Rows are points. The ring and each string are closed loops that go straight from each point to the next, and from the last back to the first. Before rounding, they use only three directions, however many columns there are. Count how often each string passes through the ring. Passing back the other way cancels.

Ring:
[[-19 -35  31]
 [-34  -7  10]
 [-16  47  15]
 [ -4  62  39]
 [-15  50  67]
 [-22  -3  79]
 [-12 -36  58]]
String:
[[  6  23  37]
 [ -3  25  39]
 [-14  28  41]
 [-30  49  44]
 [-34  81  58]
 [ -5  69  69]
 [-55  64  78]
 [-38  34  67]
 [ -4  15  52]
 [  4  14  83]
 [-29   1  97]
 [-47 -10  87]
 [-50  -6  65]
 [  2   2  49]
 [ -4 -12  53]
 [-40 -26  52]
 [-34 -50  46]
 [-10 -71  33]
 [ 21 -22  34]
 [ 16 -21  26]
 [-32 -29   3]
 [-65  -6   5]
 [-40   9  22]
 [-32  15  29]
 [-56  32   3]
 [-52  57 -12]
 [ 10  57   5]]
Times through: 0

Ring, 8 rows:
[[ -3 -67 -47   6  24 -14 -50  -9 -28]
 [ 47  -7 -46   9  26  18 -59  -1  -4]
 [ 82  61 -23  -3   7  40 -51  -8  21]
 [ 79  93   4 -16 -13  40 -31 -20  33]
 [ 30  82  38 -30 -31  12   5 -37  28]
 [-25  17  36 -32 -30 -22  15 -43   2]
 [-47 -51   3 -22 -15 -40  -5 -37 -24]
 [-42 -77 -21 -12  -1 -39 -23 -28 -34]]
String, 32 rows:
[[  -2   24   20  -13   -4   -5    1  -25    8]
 [ -33   33   54  -18   -9  -18   34  -32   13]
 [ -49    9   51  -41  -42  -37   31  -53   -1]
 [ -41  -32   14  -45  -50  -43   -1  -57  -21]
 [ -35  -59  -11  -39  -42  -43  -22  -51  -32]
 [ -64 -108  -23  -33  -31  -61  -24  -49  -50]
 [ -65  -88  -10  -10    4  -50   -9  -28  -37]
 [ -38  -24   14    3   22  -23    7  -15   -8]
 [   6  -16  -16  -11   -1   -8  -29  -22  -10]
 [   3  -64  -48   -9    1  -17  -55  -21  -30]
 [   4 -118  -90   -3    9  -24  -87  -16  -52]
 [ -16 -111  -70   10   31  -26  -64   -6  -46]
 [ -31  -65  -24   15   39  -22  -23   -3  -23]
 [ -16  -12    4    3   22  -11   -5  -12   -3]
 [   1  -41  -31   -4    9  -12  -39  -17  -19]
 [   4  -87  -67  -10   -1  -21  -70  -22  -41]
 [ -24 -121  -68   -9    2  -38  -65  -24  -53]
 [ -55 -113  -36   -7    7  -49  -31  -25  -48]
 [ -63  -42   22    2   23  -36   19  -17  -14]
 [  -8   -4    5   -9    2  -11   -9  -22   -3]
 [  -9  -26   -9  -26  -23  -21  -24  -37  -16]
 [ -28  -29    6  -45  -49  -37  -11  -55  -20]
 [ -38    5   39  -53  -61  -38   17  -63   -7]
 [ -35   40   61  -30  -26  -22   38  -42   13]
 [ -22   43   51  -14   -4  -10   30  -28   17]
 [   3   37   26  -17   -9   -2    4  -28   13]
 [  36   59   16  -35  -38    9  -15  -40   16]
 [  55  101   32  -48  -59   19   -9  -50   31]
 [  34  120   63  -40  -45   17   22  -45   42]
 [  48  106   42  -46  -55   18    0  -49   34]
 [  53   82   20  -49  -60   15  -18  -51   22]
 [  17   40   17  -26  -23    1   -8  -34   11]]
Times through: 3

Ring (10 x 14):
[[-33   2  40  28  -8  -4 -17  40  -3 -20 -21  11 -38  -1]
 [-61  23   3  16  53  23 -11  55 -11 -15  11 -24 -40  -6]
 [-65  29 -33  11  88  38   0  49 -16  -9  36 -47 -30 -11]
 [-54  26 -51  14  90  38  10  36 -17  -7  45 -52 -21 -18]
 [-26  16 -54  25  61  26  21  17 -12 -11  38 -42 -14 -32]
 [ -2   6 -42  36  22   9  26   4  -6 -18  22 -24 -13 -42]
 [ 25 -11  -7  49 -36 -16  22  -8   3 -25  -9   8 -14 -43]
 [ 32 -24  26  52 -70 -32  10  -9   6 -26 -31  32 -15 -29]
 [ 16 -25  51  46 -71 -34  -7   3   5 -23 -42  40 -21  -9]
 [ -6 -15  53  38 -47 -23 -14  21   2 -21 -36  31 -30  -2]]
String:
[[ -19   -1   28   33  -14   -7   -7   29   -2  -21  -17   10  -32  -12]
 [   2   -8   84   47  -84  -36  -16   35   11  -39  -61   48  -52  -22]
 [  23  -22   91   55 -113  -49  -13   18   15  -39  -72   63  -44  -22]
 [  15  -13   51   49  -71  -31   -2   15    8  -33  -43   36  -35  -28]
 [  -4  -13   16   36  -19  -11   -2    8   -3  -14  -13   12  -16   -7]
 [  13  -35   34   40  -52  -28   -8  -10   -2   -8  -28   34   -3   11]
 [  40  -40   71   56 -114  -53   -7  -10   11  -27  -62   63  -18  -10]
 [  16  -36   45   42  -64  -33  -11   -8    0  -11  -36   41   -6   10]
 [  -1  -26   27   35  -30  -18  -10    1   -4   -8  -19   23   -7   11]
 [  -8   -3   25   37  -23  -11   -2   22    0  -23  -19   12  -30  -19]
 [  -9    1   78   43  -67  -27  -16   44   10  -40  -55   39  -57  -24]
 [ -35    7   75   31  -34  -14  -26   57    3  -31  -44   28  -58   -5]
 [ -55   12   42   19   16    6  -24   56   -6  -17  -15    2  -45    7]
 [ -78   48   23   15   53   28  -14   88   -5  -32    0  -26  -72  -27]
 [ -68   46   -3   18   62   31   -2   74   -7  -29   14  -36  -61  -35]
 [ -34    6   -9   23   34   13   -1   27  -10  -10   12  -17  -21   -7]
 [ -58    8  -31   10   81   31   -6   30  -20    5   35  -37  -10   15]
 [ -75   29  -52    4  115   48    1   45  -22    1   52  -60  -20    0]
 [ -76   54  -57   10  116   54   14   65  -15  -19   52  -70  -46  -41]
 [ -48   31  -31   21   65   30   10   45  -10  -20   28  -41  -37  -34]
 [ -26   -3  -10   25   27    8   -1   16  -11   -6   12  -12  -12    0]
 [ -58    9  -35    9   85   32   -5   28  -21    6   38  -39   -8   15]
 [ -89   41  -40    2  121   53   -4   65  -21   -6   48  -62  -36   -6]
 [ -82   52  -16   11   89   43   -3   80  -11  -25   27  -49  -60  -30]
 [ -90   57   10   11   77   39  -12   96   -8  -31   12  -40  -75  -30]
 [ -46   -1   15   18   30    9  -18   34  -12   -4    2   -6  -22   18]
 [ -24  -13    8   25   11    0   -9   13  -10   -3    0    1   -9   13]]
Times through: 1
